Every row gives one point. The points of each table are mixes of a few directions, plus a little noise. Count the directions of each table, and those that both share. Where both have some left over, give the other angles between the two spaces (their principal angles), to ten degrees, smallest first.

First:
array([[ 20, -12],
       [-51,  31],
       [ 44, -27],
       [ 37, -23],
       [  0,   0],
       [-48,  29]])
Second:
array([[-60,  36],
       [ 46, -28],
       [-24,  15],
       [  9,  -6],
       [ 29, -18]])
Directions: first 1, second 1, shared 1

First:
array([[ 20, -46,   5, -31],
       [-29, -31,   7,  -8],
       [ 15, -29, -37,  38],
       [  9,  -4,   5, -13],
       [-19,  38,   1,  20],
       [-17,  44,  17,  -4],
       [ 29,  -6, -20,  14],
       [ -8,  34,  22, -16]])
Second:
array([[-28,  -3,  29, -35],
       [-19, -10,  -1, -22],
       [  9,  -2,  -8,   4],
       [-13, -19,  -9, -31],
       [  0,  29, -10,  60],
       [ 51,   7,  -1,  24]])
Directions: first 3, second 3, shared 2; angles 50

First:
array([[ -5, -12,  13,  -5, -18,  -5,  -7,  22],
       [-10,  -1,  -6, -12,  44, -19,   3, -35],
       [  5,   1,  38,  11, -60,  18,   3,  47],
       [  0,   1,  -8,  -1,  12,  -2,   0, -10],
       [ 10,  21,  18,  14, -17,  19,  17,   0],
       [  3,  -1, -21,   1,   8,   0,  -5,  -5],
       [ -1, -13, -19,  -4,   0,  -6, -14,   9],
       [ -1,   5, -15,  -3,  30,  -6,   3, -27]])
Second:
array([[ -2, -32,   3,  24,  -9,  -3,  10, -27],
       [  1,   7,  -1,  -8,   5,   0,   2,   6],
       [  2,  -4,  -1, -19,  21,  -5,  32,  -7],
       [  0,  24,  -1,   1, -12,   7, -34,  23],
       [ -5, -31,   4,  49, -34,   2, -26, -23],
       [  2,   6,  -1, -21,  18,  -3,  22,   3],
       [  3,   8,  -1, -26,  22,  -4,  26,   4],
       [  0,  23,  -2,   0, -11,   6, -33,  22]])
Directions: first 3, second 2, shared 0; angles 50, 90

First:
array([[ 11,   8,   5,   4, -13, -11,  -5, -15,  -3, -18, -11],
       [  1, -18, -15, -15,  -6,  23,  18,  -7,  21,  20, -33],
       [ 19,  22,  33,  14,  -2, -22, -18,  -7, -10, -36,   3],
       [ -4,  12, -24,   0, -22, -18, -17, -32, -21, -10,  10],
       [  3,   6,  14,   4,   8,  -3,  -6,   4,  -1,  -6,   7],
       [-17,   0,  -1,  -4,  24,   7,  -7,  15,  -4,  20,  27],
       [ -5, -38, -38,  -5, -24,  18,  48,  19,  17,  21, -31],
       [ -8,   8,  26,   2,  37,   6, -13,  23,   1,  11,  27]])
Second:
array([[ 26,  17,  60,  11,  20,  -4, -12,  11,  12, -28, -11],
       [  2,   2,   6,   1,   2,   0,  -1,   1,   1,  -3,  -1],
       [  3,   2,   6,   1,   2,   0,  -1,   1,   1,  -3,  -1],
       [ 21,  14,  49,   9,  17,  -3, -10,   9,  10, -23,  -9],
       [-23, -16, -54, -10, -19,   4,  10, -10, -11,  25,  10],
       [-18, -12, -42,  -7, -14,   3,   8,  -8,  -8,  20,   8],
       [-25, -17, -59, -11, -20,   4,  11, -11, -12,  28,  11],
       [ 15,  10,  34,   6,  12,  -2,  -7,   6,   7, -16,  -6]])
Directions: first 4, second 1, shared 1
